Each point is reached from the start by the listed moves, each made once or not at all, plus a little noise. Say if it took an odd or an even number of moves. Then give how often each move was made.

Moves:
(1): 39	-30	81
(2): 63	30	35
Start: -54	-16	-5
Points:
8	10	37 => odd (0, 1)
-55	-15	-5 => even (0, 0)
-22	-43	82 => odd (1, 0)

Moves:
(1): 87	-9	9	2	10	12	7	-13	-9	-40	-9
(2): 17	37	4	12	9	-32	10	3	-21	-17	-12
(3): -2	20	47	1	24	-6	-4	-1	15	-13	35
(4): 2	5	-2	64	35	-29	7	55	-28	18	-10
(5): -16	12	-28	-13	41	-4	19	-10	-13	-2	41
(6): -13	32	-8	-5	-11	53	27	26	-7	-15	12
(7): -12	10	-20	21	-1	5	28	-65	-14	12	16
(8): 1	-30	15	-13	4	-17	26	9	10	12	21
Start: 4	40	2	4	16	22	7	-2	-18	33	21
Points:
114	46	38	58	78	-45	57	44	-72	5	11 => even (1, 1, 0, 1, 0, 0, 0, 1)
-5	94	-7	11	23	28	98	-30	-46	26	55 => even (0, 1, 0, 0, 0, 1, 1, 1)
63	70	32	39	121	26	96	66	-49	-12	113 => even (1, 0, 1, 1, 1, 1, 0, 1)
-17	109	32	-16	79	16	91	28	-30	-4	118 => odd (0, 1, 1, 0, 1, 1, 0, 1)
-26	105	17	-17	73	65	46	14	-25	9	108 => odd (0, 0, 1, 0, 1, 1, 0, 0)
84	89	48	-3	37	76	32	17	-22	-37	64 => odd (1, 0, 1, 0, 0, 1, 0, 0)

Moves:
(1): -23	20	-43	2	3	-20	32	-18	0	7	13	41	-8	15	-22	-47
(2): -16	27	1	11	-19	13	8	-22	7	26	19	2	11	-7	-1	-15
(3): 4	14	21	27	-6	-26	22	-22	5	-20	-15	21	-14	18	14	-23
(4): -2	-2	-14	17	-1	-18	17	40	-3	3	13	-9	5	16	0	-5
(5): 4	27	-12	-2	37	10	16	0	-18	-5	22	-2	10	11	32	-1
(6): 31	8	-21	50	4	33	-13	-35	-19	-32	6	-15	37	-32	9	-24
(7): -8	-20	11	-3	-7	-2	25	-2	-14	-10	1	-22	-4	-9	3	-23
(8): 7	30	16	0	-34	1	17	-1	3	5	-14	1	-39	8	-1	6
(9): 19	0	51	-26	29	37	34	-26	43	-2	-52	-41	10	-34	-32	29
(10): 13	-47	-3	-27	-2	25	16	20	-10	49	16	58	29	-30	-20	-17
(11): 34	-26	0	17	9	7	0	-1	16	25	44	-7	-23	-25	-13	-10
(12): -19	-29	18	-22	-11	8	5	-2	14	-25	-19	21	-13	30	-26	38
(13): 28	-2	-2	-46	-21	16	-21	-41	-1	-25	27	11	78	15	-6	2
(14): -10	21	-7	-5	3	52	-20	-22	-18	39	-14	-34	17	35	-29	-20
Start: -30	-16	37	15	-12	-34	24	0	-15	11	-12	-2	9	-44	20	20
Points:
43	-11	29	-46	-19	78	31	-42	-46	102	71	29	85	-28	-20	-17 => even (0, 0, 0, 0, 1, 0, 0, 1, 0, 1, 1, 0, 1, 1)
46	-39	0	52	-23	48	18	-63	-54	10	66	-79	118	-45	-14	-60 => even (0, 0, 0, 1, 0, 1, 1, 0, 0, 0, 1, 0, 1, 1)
-1	-57	-15	70	19	35	121	-46	-65	46	59	47	44	-17	-35	-115 => even (1, 0, 1, 1, 1, 1, 1, 0, 0, 1, 1, 1, 0, 1)
36	-50	117	-62	-40	32	58	-73	62	-10	-24	-17	22	-50	-63	82 => odd (0, 0, 0, 0, 0, 0, 0, 1, 1, 0, 1, 1, 1, 0)
20	-23	90	83	-6	20	93	-70	44	-14	-15	-28	19	-81	-29	16 => odd (0, 1, 1, 1, 0, 1, 0, 0, 1, 0, 1, 1, 0, 0)
0	25	69	96	-66	56	49	-98	-8	37	-4	-10	-15	-18	-25	-33 => odd (0, 1, 1, 0, 0, 1, 0, 1, 0, 0, 1, 1, 0, 1)
36	-64	56	37	36	81	106	-28	15	51	38	1	72	-113	-36	19 => even (0, 1, 0, 1, 1, 1, 0, 0, 1, 1, 1, 1, 0, 0)

Moves:
(1): 7	18	8	-16	7	-2	7	12	-11	-3	7	-11	-5	-14	13	-3	-15	1	-7	-6	7	-12	-11	2	-21	-3
(2): 19	5	-16	-15	-2	11	-11	2	7	9	18	8	6	1	9	-15	-5	24	-11	25	27	-12	10	11	-4	-1
(3): 13	-18	-4	-7	-8	4	-15	27	13	21	13	-23	31	14	23	-14	4	3	10	-2	6	10	-5	-21	25	22
(4): 12	4	-7	0	-9	-9	1	3	12	-14	11	7	-5	5	15	-10	-15	-3	12	4	-12	-10	-5	5	-7	-3
(5): -20	-8	8	4	1	-3	1	0	2	-15	4	-5	-13	7	-18	3	-14	-5	4	9	7	1	-6	-5	5	13
(6): -3	-6	-13	15	8	4	5	-8	19	-2	7	12	7	-6	-2	9	-13	-8	8	-9	4	5	-7	5	-16	-1
(7): -1	-13	18	-10	7	1	-11	10	9	-2	8	5	-18	4	-10	24	-6	11	3	-28	20	-13	16	10	-8	-2
(8): -13	-6	-7	1	-6	-21	19	-4	9	0	10	4	-10	-20	-9	-5	0	-23	-12	-21	13	2	-25	-2	29	12
(9): 2	-17	30	-13	12	4	-25	-7	-7	-11	-14	2	-1	-26	1	24	-8	-9	-9	8	27	-17	34	1	0	-4
(10): -6	-12	7	-5	11	-3	3	4	19	4	1	-1	20	11	12	-28	14	-4	3	3	-3	7	-13	-1	4	4
(11): 12	-12	-18	8	-13	-16	14	9	8	9	8	-12	2	3	-11	8	11	8	10	9	2	-1	-6	5	-5	10
(12): 10	24	-47	-22	6	-18	10	7	-4	13	-18	-17	-7	20	18	-14	-3	26	7	24	-21	-23	3	-14	6	20
(13): -30	-13	26	12	-16	4	8	-7	12	-6	2	-18	8	20	15	-18	21	19	-9	-23	23	0	-6	-3	41	17
(14): 6	-1	9	-28	-3	-1	-11	-26	-10	-3	5	-7	11	-11	2	-8	-2	-8	5	-2	7	-20	6	11	1	-3
(15): -32	19	1	-18	-17	-11	12	4	-4	-21	10	-20	-7	-17	-34	1	1	4	8	-4	-5	-11	0	24	14	-10
(16): -10	-18	4	6	-6	-7	-8	3	0	17	3	5	-15	-7	-2	20	-2	-10	-13	6	15	6	0	6	-20	0
(17): -6	-23	-14	8	6	3	-4	16	-24	27	-6	2	8	4	0	14	10	34	-2	7	-13	-11	-3	-13	14	-6
(18): -11	0	14	-19	-2	-10	-18	5	-19	20	-21	0	18	-14	-11	0	14	21	-11	-1	31	8	8	-14	9	0
(19): 20	-1	10	2	19	-5	1	-11	2	21	18	7	12	-9	22	12	19	-8	7	5	-6	3	11	-20	-4	2
(20): 19	-4	10	19	-1	-2	5	18	0	21	2	12	21	11	11	6	0	-9	3	5	0	-1	4	1	1	13
(21): -15	1	-22	10	-13	0	14	11	-15	2	-11	-6	1	0	-21	0	29	18	1	4	-16	-26	6	-22	-7	3
(22): -6	0	6	-16	-3	6	5	-2	12	-8	-3	7	-7	-8	6	6	9	-10	5	-1	6	5	-18	7	15	12
(23): -3	-11	4	7	4	0	-8	0	-10	-10	18	15	8	3	2	19	15	-14	-10	-12	24	8	8	8	-5	-4
(24): 16	5	-14	15	6	0	-33	-14	1	3	4	15	-21	-20	15	2	20	-14	10	-4	-4	-7	-5	16	-14	-19
Start: 30	12	-4	1	20	13	5	-9	-15	11	-15	-21	-13	6	28	14	-5	-4	-24	30	-3	10	-14	11	4	-11
Points:
36	-82	30	-17	24	-18	-80	13	9	98	25	-17	35	-31	121	-1	66	23	-46	41	103	-10	-14	-23	83	14 => even (0, 1, 1, 1, 0, 0, 0, 1, 1, 1, 0, 0, 1, 0, 0, 1, 1, 1, 1, 0, 0, 0, 0, 1)
31	-16	-22	-73	7	-24	-19	46	-29	68	-15	-71	32	-4	97	-24	-7	91	-58	46	85	-48	-16	-41	99	40 => even (1, 1, 1, 1, 0, 0, 0, 1, 1, 0, 0, 1, 1, 0, 0, 0, 1, 1, 0, 0, 0, 0, 0, 0)
86	-76	-43	-15	30	-53	-4	57	20	116	33	-26	41	24	96	11	4	24	-19	112	39	-35	-15	-36	45	71 => odd (0, 1, 1, 1, 1, 0, 0, 1, 1, 1, 1, 1, 0, 0, 0, 1, 1, 0, 1, 1, 0, 0, 0, 0)
-1	-55	55	7	43	-7	-18	-30	41	30	46	19	-32	-22	81	48	84	-57	-41	-46	84	20	-43	32	44	13 => odd (0, 0, 0, 0, 0, 0, 1, 1, 0, 1, 0, 0, 1, 0, 0, 1, 0, 0, 1, 0, 0, 1, 1, 1)
-30	-12	-47	-49	1	1	6	-24	-20	28	20	-31	3	4	46	30	25	53	-37	40	65	-37	-24	52	50	22 => even (0, 1, 0, 0, 0, 1, 0, 0, 0, 0, 0, 1, 1, 1, 1, 1, 1, 0, 0, 0, 0, 1, 1, 0)
36	-31	-28	-28	37	1	-75	22	-28	33	9	-30	29	-3	112	12	10	72	-36	53	97	-49	3	-4	41	24 => odd (1, 1, 1, 1, 1, 1, 0, 0, 1, 0, 0, 1, 1, 0, 0, 0, 1, 1, 0, 0, 0, 0, 1, 1)
25	-75	6	14	23	31	-74	39	-25	54	37	-11	-4	-24	71	79	49	52	-51	1	119	-60	20	9	-11	-8 => even (1, 1, 1, 0, 0, 1, 1, 0, 1, 0, 0, 0, 1, 0, 0, 1, 1, 0, 0, 0, 1, 0, 1, 1)
39	-34	-20	-30	24	-23	-6	-30	14	3	37	-24	0	17	51	44	25	52	-7	42	87	-97	49	2	1	41 => odd (0, 1, 0, 1, 1, 1, 1, 0, 1, 0, 1, 1, 1, 1, 0, 0, 0, 0, 1, 0, 1, 0, 1, 0)
11	-19	27	-51	24	11	-33	35	-40	26	12	-30	-47	-52	9	81	-25	47	-57	35	76	-56	28	52	-19	-35 => odd (1, 1, 0, 0, 0, 0, 1, 0, 1, 0, 0, 0, 0, 0, 1, 1, 1, 0, 0, 0, 0, 0, 0, 0)
4	-36	28	-23	18	-32	14	28	32	86	21	-12	61	-38	43	16	42	-42	-19	10	63	46	-61	-3	61	41 => even (0, 0, 1, 0, 0, 1, 0, 1, 0, 1, 0, 0, 0, 0, 1, 1, 0, 1, 1, 1, 0, 1, 0, 0)

Moves:
(1): 6	13	25	6	6	5	1	3	-4	-8	-10	14	0	-4	-9	3	-9	-2	6	-1	-1	6	0	6	-15	3
(2): -12	9	28	7	-7	6	-10	-2	8	19	11	-4	-10	-4	-4	-17	-20	-4	1	-11	1	0	2	-5	19	-7
(3): 0	-1	-6	16	10	-5	2	-3	8	2	3	2	-6	20	-1	-12	12	-3	-11	-5	13	5	-4	-5	-6	16
(4): -5	0	6	22	-10	7	4	10	-6	5	-1	-12	-7	-3	5	0	11	-1	-8	-16	9	-5	9	4	-3	-13
(5): 5	9	-9	2	28	5	1	14	1	1	-12	-5	-16	-4	3	-2	-8	9	-3	-11	4	9	-5	7	24	16
(6): -5	-2	-2	-9	5	18	18	-19	-4	-13	21	-5	-2	4	9	25	4	-14	20	-8	22	-13	9	-7	-7	14
(7): 4	-14	5	-2	6	3	24	23	-7	10	8	3	6	14	-36	-17	-14	8	22	-1	-8	12	-7	-21	-5	4
(8): -4	-22	13	-11	-11	7	-9	17	7	1	-7	3	-10	9	8	-7	12	10	0	-5	-8	-14	-9	-16	-11	19
(9): 13	3	-7	2	-8	-4	5	6	-5	6	-2	4	12	-13	12	-6	10	-3	13	-16	2	-1	0	-1	-2	-4
(10): -3	6	-2	-8	5	5	4	-10	-24	7	3	-15	15	0	-10	-8	-9	-12	-8	-2	-13	-13	-8	30	-7	19
(11): -12	2	2	26	11	-15	-4	16	0	-6	7	-7	11	-12	16	-14	-2	13	-13	3	7	-18	-4	-4	-12	7
(12): -5	6	-16	-2	-6	2	-2	-2	-18	-21	9	3	7	-6	6	-5	-7	-10	-30	-10	-5	6	6	-31	18	9
(13): -17	-6	-15	8	1	7	7	-8	-5	-7	-18	4	-2	-2	4	-22	-12	-11	21	8	0	-2	2	-8	6	6
(14): -4	12	2	-1	-3	0	9	-7	17	-10	-9	-10	23	22	4	-6	1	4	-7	-12	-3	-9	0	1	4	-12
(15): 4	23	2	-30	3	-3	17	2	-19	-11	14	-1	-5	-1	10	-8	-2	-13	-4	-15	12	-8	1	-9	-5	-9
(16): -26	14	5	-1	-8	-16	-5	-15	-14	5	-18	-15	14	-1	16	9	4	-9	10	-3	5	23	-40	-19	-16	16
(17): 4	-2	3	-1	4	1	5	-6	-3	-1	5	-3	-5	-10	-1	-1	16	14	8	-12	-3	-12	-11	-3	-3	2
(18): -10	-13	4	1	15	18	21	-8	-12	29	8	5	23	-12	4	0	3	23	-16	6	-6	13	29	-8	-1	7
(19): 21	11	-14	6	-2	-11	-26	-6	-7	0	15	14	-6	24	11	0	-25	18	6	-4	1	-8	7	4	-6	-9
(20): 2	19	6	11	-11	34	12	-2	20	15	3	7	-3	-1	1	-3	-4	23	4	4	1	9	-13	-6	-10	14
(21): 6	-7	-5	8	-26	-3	9	4	-6	5	-9	2	16	6	-2	6	-17	11	-8	-6	24	-3	-6	6	0	5
(22): -3	15	-14	-7	-1	10	-18	9	-3	1	-7	-8	6	-8	-11	0	11	0	-7	-8	6	5	13	10	-8	9
(23): -21	10	-7	-7	-2	-19	25	0	6	8	2	23	-12	2	-10	14	2	-7	-12	-7	-9	-6	8	-3	-14	19
(24): 1	11	2	-3	-9	-6	10	12	-4	-21	16	14	-2	1	7	-8	3	12	18	-9	2	28	20	9	-5	8
Start: -8	-6	12	7	9	4	-8	-19	13	13	-7	4	-5	-28	15	32	-7	-16	-1	-1	-7	15	7	0	8	28
Points:
-55	22	52	-21	-18	-4	89	16	-14	-1	51	8	23	11	7	-5	-49	-11	15	-78	15	-28	8	-13	-39	99 => odd (0, 1, 0, 0, 0, 1, 1, 1, 0, 1, 1, 0, 0, 1, 1, 0, 0, 0, 0, 0, 1, 0, 1, 1)
-15	16	20	5	11	8	84	5	-43	59	-26	-29	51	-27	33	7	0	29	2	-88	29	36	-23	-40	-4	42 => even (0, 0, 0, 1, 1, 0, 1, 0, 1, 0, 0, 0, 0, 1, 1, 1, 1, 1, 0, 0, 1, 0, 0, 0)
-81	56	-5	47	-40	45	50	-10	-26	7	34	3	16	-50	29	5	-48	-13	-21	-66	37	2	41	-3	-18	121 => even (0, 1, 0, 1, 0, 1, 0, 0, 0, 1, 1, 1, 1, 0, 0, 0, 0, 0, 0, 1, 1, 1, 1, 1)
-15	-23	-13	18	14	22	26	42	2	3	-28	17	-20	-7	-16	-31	-7	35	37	-50	22	43	0	-20	1	113 => odd (0, 0, 1, 0, 1, 0, 1, 1, 0, 0, 0, 0, 1, 0, 0, 0, 1, 0, 0, 0, 1, 1, 0, 1)
-9	36	16	14	-5	29	28	-1	-30	64	-10	-2	-9	6	32	-54	-59	24	48	-82	29	8	-83	-49	-16	113 => even (0, 1, 1, 0, 1, 0, 1, 1, 1, 1, 0, 0, 1, 0, 1, 1, 1, 0, 1, 1, 1, 0, 0, 0)
